Every row gives one point. Each copy is the shape, with its points in the same order, stretched, turned, moved and blurred by noise. Say if it was mirrored as well.

Shape (9 x 3):
[[-20  21  12]
 [ 36  12  24]
 [  9 -21   0]
 [ 31  24 -13]
 [-18  33  12]
 [ -2  -9  -9]
 [  0 -14 -13]
 [ -7 -39   4]
 [ 27 -19  -6]]
Copy 1 (9 x 3):
[[  0  22  11]
 [ 60  11  -3]
 [ -6 -28  -7]
 [ 41  20 -21]
 [ 10  36  10]
 [-14 -14  -8]
 [-19 -19 -11]
 [-32 -45   2]
 [ 11 -26 -17]]
Copy 1 is: only turned
Copy 2 (9 x 3):
[[  0  16  30]
 [-35  25 -46]
 [  0 -22 -19]
 [-38  -3 -11]
 [-11  23  32]
 [  2 -21   8]
 [  4 -27   3]
 [ 24 -29 -12]
 [-11 -26 -33]]
Copy 2 is: only turned
Copy 3 (9 x 3):
[[-21 -31  20]
 [ 20  10  21]
 [ 22  -2 -24]
 [-24  25  19]
 [-32 -31  32]
 [ -3  -8 -16]
 [  2  -8 -23]
 [ 36 -16 -44]
 [ 23  13 -21]]
Copy 3 is: only turned
Copy 4 (9 x 3):
[[-17  -7  -6]
 [ -7  34 -17]
 [ 17  18  17]
 [ 12  21 -36]
 [-22  -9 -17]
 [ 14   6   6]
 [ 20   8  11]
 [ 18   9  36]
 [ 24  26   3]]
Copy 4 is: only turned

Shape (10 x 4):
[[  6  19  21  10]
 [  2  39  -9  17]
 [-18 -12 -13 -17]
 [  0   9  25 -22]
 [-34 -12 -11  -6]
 [ 12  14  21   5]
 [-22   0  -1 -18]
 [-34 -31 -10  -4]
 [ 10   6 -27  35]
 [-12  -5  -4 -26]]
Copy 1 (10 x 4):
[[-26 -18  -3  14]
 [ -1 -48   1  40]
 [ 15  -1  -2 -36]
 [-29 -20 -15 -35]
 [ 34   3 -15 -30]
 [-32 -12   1   6]
 [ 11 -14 -17 -36]
 [ 33  29  -8 -40]
 [ 11  -1  30  49]
 [  0 -14  -5 -42]]
Copy 1 is: mirrored
Copy 2 (10 x 4):
[[-14 -25  -5   2]
 [ 11 -38  -3 -14]
 [ 27   9  -6  12]
 [-13   6 -26  14]
 [ 28   6  -6  30]
 [-19 -13  -1  -3]
 [ 21   7 -17  19]
 [ 29  15  11  37]
 [ 18 -30  29 -14]
 [ 18  18 -20  10]]
Copy 2 is: mirrored
Copy 3 (10 x 4):
[[-10   4  13 -39]
 [ 25  16  13 -46]
 [ -3  46  -6  20]
 [-26  19  18   7]
 [-11  60 -19  16]
 [ -5  -4  10 -26]
 [-18  51  -3   9]
 [-15  50 -33  21]
 [ 37   0  -7 -33]
 [-10  40   2  24]]
Copy 3 is: mirrored
Copy 4 (10 x 4):
[[  5  34   9 -25]
 [-28  37  32 -15]
 [  4 -33  -5   2]
 [  9  16 -19 -34]
 [  6 -45  13  -4]
 [  7  34   4 -21]
 [  1 -22  -2 -16]
 [ 23 -59   8   6]
 [-10  15  39  22]
 [  0 -17 -16  -8]]
Copy 4 is: only turned

Shape (10 x 6):
[[ -5  -9 -26 -10 -13  17]
 [ 24  25   2  35  -7 -41]
 [ -4  -6   1  -9 -28   4]
 [ -4  -5 -17 -26  -9  17]
 [-13 -12   4 -23   3   1]
 [ 27   3  13  35   4 -13]
 [-10 -27  -8 -12   5 -19]
 [ 29  -6  11  14 -13 -29]
 [ 17  -6 -18 -24 -10   7]
 [ 18  21  14   9   5 -21]]
Copy 1 (10 x 6):
[[ 27   0 -10  -6   6  15]
 [ -9  -2  35 -17  20 -50]
 [ 24 -10  18 -17  -7   6]
 [ 18 -14 -14 -10  -2  31]
 [ 10  -5   0   3 -22  12]
 [ -8   7  52  10  29 -26]
 [  4  31  10  -2 -26  -3]
 [ -9  13  60 -13   7 -20]
 [  8  -7   6 -15   4  27]
 [-11 -19  28   1   4 -17]]
Copy 1 is: mirrored
Copy 2 (10 x 6):
[[ 19  29  25   4  -8   4]
 [ 48 -17 -57  -8 -16 -16]
 [ 16  31   0  26 -20  14]
 [  0  44  20   8  -1   7]
 [-21  39  13  10 -13  -5]
 [ 19 -30 -39   9   0 -22]
 [  5  36  16  -6 -20 -34]
 [ 35   9 -42   9  -4 -25]
 [ 15  46  -1   1  13  -7]
 [  4  -1 -47   2  -1  -7]]
Copy 2 is: only turned

Shape (12 x 8):
[[  2  10 -34 -14   9  22   4  13]
 [ -1 -26  19  -8 -14  14  -2   5]
 [ 38   8   1   5 -11  24 -32   9]
 [  5 -12   1  -4  44   4   9   7]
 [ 28  18  15   9 -12  -8   1  11]
 [ -3 -47  10 -12 -18  -6 -14  -2]
 [ -1  20  -7 -13   9  25  -5 -16]
 [-10  16  -7 -14   8  10   6   7]
 [ -4  -6   6 -16 -13 -35 -10   1]
 [  8  18  -1  19   1   8 -22   4]
 [  3   6  11   8  -7  14   7 -38]
 [  9  16  -1  11 -10 -24  -2  10]]
Copy 1 (12 x 8):
[[-37  12   6   8   2  17   7 -39]
 [ 16 -19 -36  -2  -6   7  31   9]
 [ -7 -14 -23  52  -8 -16  19 -40]
 [-33 -26  18  -9 -49   4  11 -17]
 [  5  11 -20  17 -19 -10  -4  -9]
 [ 30 -18 -24 -18   1  -4  38  -1]
 [-40 -20 -11  17  18   4 -14 -18]
 [-36   5 -10  -3   6   6  -1  -8]
 [ -1  18 -17 -30  12 -21   6  -9]
 [-15   2   8  39   6 -20   4 -15]
 [  5 -35 -10  13  15   9 -30  11]
 [ -1  28   1   3   2 -15  -8 -12]]
Copy 1 is: mirrored
Copy 2 (12 x 8):
[[-41  24  17  -5 -21  20  14 -24]
 [ 26 -14  -1 -33 -11  14 -11  -7]
 [-19   5  -4 -27 -26 -51  -5 -10]
 [ 10  27  60  -2   3  25  -6 -22]
 [-21  11 -18   0   0 -27  -7  -3]
 [ 28 -30  23 -51  -1  16 -23  24]
 [-15  -5  10   3 -15  -5  34 -48]
 [-21   5  14  12 -15  17  15 -32]
 [-17 -22  20  -4  12   3 -16  12]
 [-11   2   9   9 -30 -31   6  -3]
 [ 19 -14  -8  -8   6  -9  37 -25]
 [-25   3  -1  12  -1 -12  -6  14]]
Copy 2 is: mirrored
Copy 3 (12 x 8):
[[ -4 -19  10 -16  49 -12   3 -12]
 [ 14  -5  -8  -1  -9   0 -33   2]
 [ -5 -50  -7 -28 -28  -4  11   2]
 [ 19   6  14   5  40   9  26  22]
 [-19 -12  17  -2 -16   2  10  20]
 [ 22  -4 -28   7 -30 -24 -31  14]
 [-28 -16  -3  -5  20  23   7 -30]
 [-20 -11  10   3  38   8  -6  -5]
 [-24  -5 -12  20 -18 -20 -11  31]
 [ -6 -42   8  -3  -7  -3  18 -15]
 [-15  13  -1   6 -18  25  11 -45]
 [-18 -16  17  10  -6 -18  11  15]]
Copy 3 is: only turned

Shape (14 x 9):
[[ -1  22 -10  10 -10  31  -7 -12 -12]
 [  8  -9   6  23  27  -8  17   5  -8]
 [-24 -34 -10 -10 -17  13   5  -1  27]
 [  0  10   4  -5   9  10  30 -11  -4]
 [-17 -27 -34 -22  -5 -19 -16  31  36]
 [ 13 -16   7  -2  24   7  15   5  31]
 [ -5   4  -3 -11  25 -15 -18   8   2]
 [ 14  16 -32   1 -12 -39  16  14  29]
 [ 21   0 -22 -18  19  -1 -20  10  27]
 [ 29  -1  -4   2  19  38   0   2 -32]
 [ -1   4  50  24  -7   6  16   4 -25]
 [ -3 -15  28  -1 -25  13  -6 -39   8]
 [ -2   3  15 -21 -17   0  -7   6   4]
 [  1 -22 -15 -18  -7  21  -6  -8 -22]]
Copy 1 (14 x 9):
[[ 11  18  11  -1  -3  -2   9  27  15]
 [ -3 -19 -15 -12   2   1   4   8 -30]
 [-19  32   1 -12  13 -28 -22 -25  -5]
 [ -8 -10  18 -18   2 -11  -2  10  -5]
 [  5  27   2   2  43  -9 -17 -50 -35]
 [-29   3   5 -23   4  11 -14  -6 -35]
 [  7  13   9   2  29   4  10  -1 -43]
 [  4 -22  23  -1  34  17  15 -51  -3]
 [ -2  20  21  -3  15  23  -2 -18 -43]
 [  4   3   6   5 -27   0 -11  35 -28]
 [-28 -15  -6   6   6  -2  -1  41   7]
 [-43  30  18  -7  -2 -14  14   4  12]
 [-16  16  22  14  26  -3  -2  -2  -6]
 [  2  25   8   7 -11 -30  -7  -3 -18]]
Copy 1 is: only turned
Copy 2 (14 x 9):
[[-25 -13 -17  -1  14 -33  14  29 -22]
 [ -4 -20  -1 -14   9   4  44  -4  -8]
 [ -5  18 -38 -24  42  16 -18   0  11]
 [-39 -25  -5 -11   3  14   1   3 -15]
 [ 35  33 -11   6  28  11 -26 -36  43]
 [-18  13  -3  -7   6  27  22   7  23]
 [  8   4  34  23  22   4   7 -12   0]
 [ 25 -19  -2 -18 -26  12 -31 -19  42]
 [ -7  25  31  19   9  -2   3  -4  38]
 [-51   6   1   2   3 -40  47  -2 -20]
 [ -7 -23 -25 -14 -17  13  40  20 -60]
 [-19  10   7 -36  16  13  -6  38 -30]
 [ -5  12   1   6 -10  14 -18   0 -13]
 [-31  19   3 -14  24 -27   4 -16 -20]]
Copy 2 is: mirrored
Copy 3 (14 x 9):
[[ -6  17   4  14 -18 -16 -21   4 -11]
 [ -2  -3   1  -6  12   6   8   5 -18]
 [ 14 -31  18  -4  23 -26 -36 -14  14]
 [ 10  -3  13  -4   1 -13   2  14  -7]
 [ 31 -44   3  21  22   7 -33 -19  26]
 [ 25 -32  27  -6  21 -16   1  -8 -26]
 [  2  -8  -1  19  -4  12  12 -24   6]
 [ 20 -52  -3   5   2  20 -17  22  10]
 [ 33 -31  22  19  -1  12 -12 -19 -19]
 [ 26  29   2   4  -3  -3  -9   0 -30]
 [-27   8 -27 -24  -2 -30  20  -7 -21]
 [-12 -14  11 -23 -13 -36  -4 -32  -7]
 [  5 -17 -13  -2  -6 -19   2 -22   0]
 [ 22  14  -2   2  -3  -4 -22 -15  12]]
Copy 3 is: only turned

Shape (15 x 11):
[[-39  -5  -9  -3   4 -13  -1   8   6   2 -12]
 [ 12 -22 -10   4 -18 -11 -16  -6  11 -18 -28]
 [-33  23  27 -33 -21 -16  -6 -11   4  13  30]
 [ 20 -15  29  18  24   0  -9  41  20 -14 -23]
 [  7  11 -11  23  32   6  -3  -3  24  30  23]
 [-36  10  22 -21  20  28   1  30  -5  -7 -20]
 [  6  -6 -24 -13 -25 -23 -17   8  11  11 -14]
 [ 21  -9  -7  20  -2  37  20   0  11  24 -24]
 [ 24  11  21  -8  30  25  -7   4   7 -19  20]
 [-21  -3 -11 -32   9   0   1   5   4  -5   4]
 [-21   5  18  13 -24   3  13  14 -14 -24 -27]
 [ 19  28   0  21  25   1  28  33 -28  -9  26]
 [ 17  14   9  23  -1  13 -24  30 -24   5  10]
 [  3  26   3  17  -1  18  -9  12  24   3 -21]
 [  5  27  32 -30  10  -7 -18 -16 -18  15   6]]
Copy 1 (15 x 11):
[[  3  26   9 -11   5  -4 -20  15  -6 -13  15]
 [ -5   0  17 -12   3  23 -18 -24  11  18   8]
 [ 23  32  -2   8 -47   7  -1   9 -22 -42   8]
 [  2   6 -16 -34  33  19   3  15  26  27 -20]
 [-13  22 -42  13  35 -16   1  -2  10  -2 -25]
 [ -2  20  -9 -18  -7  14   5  60   3 -28  20]
 [ -6  31  12 -22   1  25 -21 -39  -7   5  17]
 [-36   3 -15  -2  19   1   7   0  -6  32   2]
 [  4 -13 -42  -2  -6   2  10  16  31 -17 -19]
 [ -2  13  -7 -15 -14  -2 -24  13   2 -23  13]
 [ 13   0  28 -17 -28  -2  17   7  -4  -4  31]
 [ 21 -16 -32 -26  -6 -40  34 -16   8 -22  13]
 [  2   5 -13 -19  14  18  41  -7   2 -28  -4]
 [-11  33 -11   3   5  17  12  -2  18   8  11]
 [ 25  10 -31  11 -21  33  10   9 -13 -36  16]]
Copy 1 is: only turned
Copy 2 (15 x 11):
[[-14   7  11   1  15 -14   3   0  -1   3  12]
 [-17   0  29 -25 -24  -7  27  -1  22 -13  -2]
 [ 21  18  -9  51   3   1  21  12 -17  18  16]
 [-17  -8   8   5  -5  20 -12  10  39 -53 -42]
 [-29   4  -7  -4  18  16 -15   9 -29  34 -22]
 [-12  14 -14  42  -4   2 -36   2  15 -21   7]
 [ 11  -1  29 -39  -4 -29  18  11 -11  12   5]
 [-12  -2 -29 -22 -11  -8 -21  -6  31  12 -25]
 [-30  15 -19  29 -19  39 -15  16  -7 -19 -12]
 [-14  12  -4   3   0 -14   2  12 -21   0  17]
 [  8  16 -20  10   0  13  -2  -8  56 -29  10]
 [  7  20 -57  -9  35  44 -34   8   0 -19  -7]
 [  8 -13  -7  -5   5  43 -22   5  -1   0  -2]
 [-12  22   5   2  -6   8 -21  11  20   6 -14]
 [ -3  23   5  55 -25  25   1 -14 -25  -2  -9]]
Copy 2 is: only turned
